Every row gives one point. A path goes straight from each point to the next, and from the last back to the first. The post is the endless flat space through its rows: a point in 2 columns, a line in 3, a plane in 4, and so on, so that a path can go around it. How many times does the path go around the post? Going back the other way cancels.

Post, one row:
[[19  3]]
Path, 15 rows:
[[ 19  28]
 [-33  38]
 [-37 -34]
 [ 27 -26]
 [ 60 -16]
 [ 67 -34]
 [  1 -50]
 [-24 -15]
 [-38  37]
 [-24 -36]
 [ 25 -35]
 [ 57  -8]
 [ 59 -55]
 [ 44 -17]
 [ 43  16]]
Times around: 1

Post:
[[ 25  -8 -27  19   5  37]
 [-56   9 -54 -30   0 -75]
 [ 80  -6  -6 -95 -18  23]
 [ 20 -19  -5  -6 -43 -14]
 [ 19  -9  30 -11 -15   4]]
Path, 12 rows:
[[ 49 -60   2 -47  -5  24]
 [ 53 -19 -59 -95  36  -7]
 [-28 -37 -32 -68 -26 -15]
 [-13  18 -28   9  -9  51]
 [ 28  41  -9 -33  22  38]
 [ 77  -2  47 -78  21 -20]
 [ 30 -15 -42 -14  19   1]
 [ 40  13 -26 -34  26 -19]
 [ 43 -32  15  -8 -10  10]
 [ 21 -24 -53 -90  11  32]
 [  6  16 -41   0 -37  27]
 [-13  -6  -8  16  -3  18]]
Times around: 1

Post, 10 rows:
[[ 13  21  21 -12  35  -6 -40  -1 -43  29 -20]
 [-34  44   0  -2  39  -1  10 -12  25 -11  -5]
 [-33  42  33 -27  28 -27 -19  39  21  10  16]
 [ -4 -11  30 -17  11  11  17   4  -2  18 -40]
 [-35  -4 -16  -5  64  20  22   7  22 -47   3]
 [ -1  37  22 -37  23 -47 -20  42 -28 -20 -29]
 [-13 -16  40 -33  18 -33  12  15 -47  -1  19]
 [ -8 -12   1  22  26 -35  16  11  40   9 -14]
 [ 58 -24  22 -31 -33   7 -12 -18 -24   2 -27]
 [-42 -10  38  -5 -13  -9   9  23  -3 -31  18]]
Path, 30 rows:
[[-30  30  29   7   6  35   8   8 -11  58 -20]
 [  7  28  27 -49  -5  -6  -2  45 -11 -14 -44]
 [-15   4  27 -28  13 -18  38  26 -37  57 -16]
 [ 13  24   9   7 -10 -25 -29  27  19 -24  95]
 [-17  47  38 -48  81  31 -16  -6 -25  -6  37]
 [  7   9  20  -8  55 -18 -23  30 -30  -5 -26]
 [ -8 -24  55 -17  36 -11  69  40  -4  52 -39]
 [  0  22  31  25  -8   4   4 -11 -38  30   7]
 [ -8  41  54  -8  73 -40  15  -1 -41  36 -22]
 [ -1 -12  50   1 -41  21 -43   9 -14 -22  -4]
 [-43  18  22 -16  43 -39 -10  11 -27  -8 -25]
 [-25   7 -13 -10  26 -30   2  19  17   8 -18]
 [-24   5   5 -14  12 -25  16  77  -3 -45 -51]
 [ -3  26  35 -43 -20 -17  -4  57 -35 -11  -7]
 [-59  23  71  -5   8  14  15  12 -32  18 -12]
 [  6  14  46 -21   0 -11  12  -1   8  -4 -23]
 [-76   9  32 -30  60 -36  22   8   2 -16 -12]
 [-55   0  -7  -4  24  -1 -33  24 -26  -4 -16]
 [-26  21 -30  12   7   8  -1 -27  21   3  30]
 [  8  24  20 -10 -14 -30   2   7  16  29  22]
 [-33  11   4 -32  -3   0   3  14 -14 -11   6]
 [-19  -6  -2 -46  19 -54   4  55  70 -37  38]
 [  6   0  54 -38  -7   8 -15  29 -13   2 -64]
 [ -6 -15  47   1  16  -6  17   0 -15   2 -29]
 [ 33  58  35  -1   2  27 -16 -23 -22  50 -10]
 [ 31 -19  18   2  16 -42  -2  47 -30  -9 -10]
 [-17   3  -4  17  62 -46  17  17   9 -70  17]
 [  7 -27   0 -29  21 -46  25   9  53 -56 -34]
 [  5  -8   2 -23  15  -5 -18   8  -1   0 -22]
 [-39  -7 -21 -10  21  13 -10  25 -12 -34 -16]]
Times around: 2
